Every row gives one point. Any point is a mix of the corners, with weights that add up to 1. It lies inside the corners' shape when no weight is negative. Say inside or outside, and name the corners with a negative weight.
In the rows, zero is written as 128.

Corners:
(1): [125 150 107]
(2): [178 116 110]
(3): [122  93 185]
(4): [183 137 136]
Points:
[139 143 133] -> outside (2)
[188  98 149] -> outside (1)
[158 133 152] -> outside (2)
[176 144 114] -> outside (3)

Corners:
(1): [159 191 186  97 112 110 161 153  97]
(2): [128  91 124 170 139 101 131 121  86]
(3): [177 149 122  88  74 187 114 157 149]
(4): [140 106 119 106 193 114 147  86 132]
(5): [108 142 153 153  93 158 144 108 115]
(6): [108 123 197 104  80  92 144 137 113]
(7): [121 110 145 124 155 156 175 116  86]
(8): [197 126 183 113  92 181 192 159 150]
(9): [123 105  90 176 119 102 146 174 126]
(10): [ 84 110 200 122 120 119  93 120 135]
Points:
[108 140 225 129 109 105 156 120  79] -> outside (3, 4, 9)
[133 127 229 121 114  84 163 112 108] -> outside (3, 7, 9)
[143 132 157  99 128 137 150 134 125] -> outside (2, 5)
[129 134 166 130  92 136 145 142 113] -> outside (4)
[140 123 140 115 151 120 146 114 119] -> inside
[ 86 108 140 128 127 124 114 120 124] -> outside (1, 2, 8)
[ 99 101 148 134 124 123 111 119 130] -> outside (1, 8)

Corners:
(1): [157 125 150 166  95 147 160  85 135  81 156 120 118 192]
(2): [201 109  67  84 114 106 120  58 145 149 151  93 109  79]
(3): [138  82 193 144 158 153 152  94 108  88  98 104 140 142]
(4): [127  66  74 133 143 139 172  82 125 150  99  71 121 108]
(5): [144 132 182 135 125  57 140 153 118  85  77 165  98 142]
(6): [151 122 119 140 136  41 168 114 195 146 112  85  48 109]
(7): [164 152 111 170 111 111 101  70 126  76 127 145  60 179]
(8): [165  79  99 126 133 132 137 143 113 137 154 162 129  89]
(9): [181 127 134 156 111 159 125 108 160 150 119 136 133 129]
(10): [151 146 156 120 173 122 108 155  70 121 154 124  99 152]
(11): [108  94 165 109 131 175 123 143 105 105  84 183  91 172]
(12): [131  97 113  90 136 154 108 110 122  93 146 146 171 142]
(13): [182 121  80  97 107  98 100 139 153  32 117 126 157 119]
(14): [144 146 137 110 174 141 167 154  86 106 161 139 143 103]
(15): [ 42  61 142 120  54 131 132 121 144  93  66 138  75  92]
Points:
[117  80 160 126 121 150 126 134 115  89  98 136 141 140] -> outside (2, 6, 7, 14)
[162 113 143 140 143 121 133 124 124  98 113 135 122 154] -> outside (2, 14, 15)
[125 106 134 126 121 120 131 121 124 108 111 129  99 128] -> inside
[163 133 119 138 115 120 125 113  99 123 157 139 121 127] -> outside (3, 6, 11, 13)
[121  81 151 138  93 122 149 119 160  95  83 137 116 144] -> outside (2, 7, 10, 14)
[141 117 126 120 136 120 132 123 119 138 120 141  94 116] -> outside (1, 3, 13)
